Rows are points. Each copy is the shape, with its points in the same order, turned, moved and blurred by noise. Is it also mirrored, or only turned?
In the rows, zero is written as 128.

Shape, 5 rows:
[[143 183]
 [137 150]
 [ 57 183]
 [ 97 103]
 [139  71]]
Copy 1, 5 rows:
[[ 87 152]
 [116 129]
 [164 194]
 [167 107]
 [152  56]]
Copy 1 is: mirrored
Copy 2 (5 x 2):
[[177 144]
 [153 125]
 [114 203]
 [ 94 112]
 [105  61]]
Copy 2 is: only turned

Shape, 8 rows:
[[149 107 139]
 [122 144  33]
 [ 82 210 148]
 [ 87 135 123]
 [159 110  85]
 [108 161 180]
 [144 129  89]
 [ 97 151 177]]
Copy 1:
[[129 114 152]
 [102 209  88]
 [230 161 106]
 [163 136  95]
 [ 95 162 135]
 [208 114 137]
 [113 168 129]
 [201 110 123]]
Copy 1 is: mirrored
Copy 2 (8 x 3):
[[121 125 104]
 [ 21 155 168]
 [146 111 229]
 [125 163 161]
 [ 70 131 110]
 [172 113 162]
 [ 71 128 139]
 [175 122 164]]
Copy 2 is: mirrored
Copy 3:
[[136 145  97]
 [ 37 114 150]
 [157  99 215]
 [126 159 163]
 [ 81 130  96]
 [179 130 164]
 [ 92 126 122]
 [181 147 164]]
Copy 3 is: mirrored
Copy 4:
[[138 131 133]
 [ 73 101 216]
 [ 32 101  89]
 [ 65 149 141]
 [126 114 182]
 [ 85 133  78]
 [114 113 173]
 [ 84 141  76]]
Copy 4 is: only turned

Shape:
[[127 154 108 107 139 126]
 [155  58  80 119 135 157]
 [ 71 139 112 175 111 148]
 [ 77  71 130 175 101 161]
 [ 93 138 201 113 194 203]
 [165  97 133 176 120 118]
 [159 162 179 124 123 137]
 [100 127  84 147 184 105]
 [134 128  93  65  69 145]
 [ 32 170  71 201 114 182]]
Copy 1 (10 x 6):
[[128 143 109 109 133 113]
 [125 129 140 168 103 190]
 [122  66 145  66 145 138]
 [130  45 170 100  92 163]
 [ 84 127 105  38  23 115]
 [ 86  81 146 165 119 116]
 [103 102  85 124  92  72]
 [ 93 151 172  94 150 134]
 [198 121  83 145 127 138]
 [114  52 132  15 183 175]]
Copy 1 is: only turned
Copy 2, 10 rows:
[[145 121  90 145 129 111]
 [126 125 140 134  58 163]
 [118 164 115  81 122  59]
 [113 188 171  89  80  92]
 [133 165 136 234  98  27]
 [ 83 123 160 128 134 139]
 [127 118 146 182 177  97]
 [ 90 145  51 128 107 114]
 [207 100 123 116 126 134]
 [112 154  88  50  99  14]]
Copy 2 is: only turned
Copy 3:
[[128 115  96 139 116 105]
 [ 90 115  68 121 146 203]
 [138 134 138 174  79 166]
 [125 139 150 154 109 223]
 [ 81  87 191 186 181 111]
 [ 98 191 105 129 130 158]
 [131 161 134 143 173  98]
 [ 75 108 102 145  62 129]
 [184  93  75 112 152 148]
 [151 115 138 240  37 168]]
Copy 3 is: mirrored
